Rows are points. Each copy is the shape, with its points in the same order, stretched, turned, moved and blurred by noise. Say if it was mirrored as well.
In the rows, zero is written as 128.

Shape, 8 rows:
[[103 158 111]
 [122  69  89]
 [102 124 168]
 [160 162 168]
 [ 82 148 172]
 [132 126 160]
 [159 148  87]
 [147 161 152]]
Copy 1:
[[ 84 165 141]
 [139 148  47]
 [ 93  84 138]
 [144 102 193]
 [ 63  86 161]
 [131  89 147]
 [158 191 133]
 [132 117 180]]
Copy 1 is: only turned
Copy 2 (8 x 3):
[[ 84  98 127]
 [121 187 168]
 [122  80 180]
 [164  63 119]
 [ 92  63 189]
 [140  84 173]
 [142 145  85]
 [143  67 123]]
Copy 2 is: mirrored
Copy 3, 8 rows:
[[ 94 143 149]
 [ 93 116  38]
 [138 188 132]
 [173 133 182]
 [135 207 157]
 [144 154 123]
 [100  62 137]
 [148 131 174]]
Copy 3 is: mirrored
Copy 4:
[[100 105  74]
 [162 117 114]
 [ 99  75 108]
 [ 61 105 130]
 [ 82  67  85]
 [ 88  89 129]
 [107 146 111]
 [ 78 111 114]]
Copy 4 is: only turned

Shape, 10 rows:
[[128 118 194 138]
 [ 98 120  69 100]
 [111  76 152 176]
 [157 183 166 121]
 [ 65 109  48  98]
 [166  86 122 150]
 [172 120 153 142]
 [138  71 145 163]
 [135 169 130 164]
 [115 126  91  87]]
Copy 1, 10 rows:
[[147 180  95 114]
 [131 100 194 153]
 [208 145 103 129]
 [ 80 139  99 125]
 [143 106 217 177]
 [173  84 116  92]
 [139 109  99  92]
 [198 118 107 103]
 [119 116  93 157]
 [117 107 184 134]]
Copy 1 is: only turned
Copy 2:
[[105  80  98  96]
 [203 161 111 145]
 [115 165  66  86]
 [ 96  55 141 152]
 [237 182  90 153]
 [107 162 125  93]
 [ 89 108 137 106]
 [113 157  94  79]
 [ 92 130 107 154]
 [193 130 133 144]]
Copy 2 is: mirrored

Shape, 9 rows:
[[134 151  77 182 139 138]
 [ 77 114  63 137 122 201]
 [175 144 117 152 106  90]
 [105 133 154 126 137 134]
 [101 102 121 218 113 163]
 [145 158 128 105 112 117]
 [ 76  74 144  95 114 111]
 [ 82 149 200 195  82 113]
 [114 119 101 181 116  94]]
Copy 1 (9 x 6):
[[114 145 101 115 171  92]
 [125 134  73  59 129 150]
 [129 142 149 135 143  78]
 [123 140 116 139 123 143]
 [ 89 103  68 109 127  92]
 [126 158 155 124 126 118]
 [173 122 111 127  84 165]
 [ 92 141  94 147  78  77]
 [142 126  93 133 142  86]]
Copy 1 is: mirrored
Copy 2 (9 x 6):
[[162 121  88  68  99  46]
 [ 99 113 103  68 173  49]
 [155 171  99 122  62 105]
 [155 107 132 126 142 121]
 [144  85  22 141 149  45]
 [151 175 152 112 103 123]
 [ 86 110 107 130 165 171]
 [197 132  34 168 182 122]
 [142 121  48  91 114  99]]
Copy 2 is: mirrored
Copy 3, 9 rows:
[[ 82 102 101 182 114 201]
 [ 39 171  74 162 163 142]
 [115  66 157 153  71 151]
 [158 139 118 121 151 126]
 [ 77  85 113 142 191 183]
 [129 133 148 130  90 117]
 [141 133 129 150 193  56]
 [148 119 212  55 186 169]
 [102  81 140 191 148 161]]
Copy 3 is: only turned
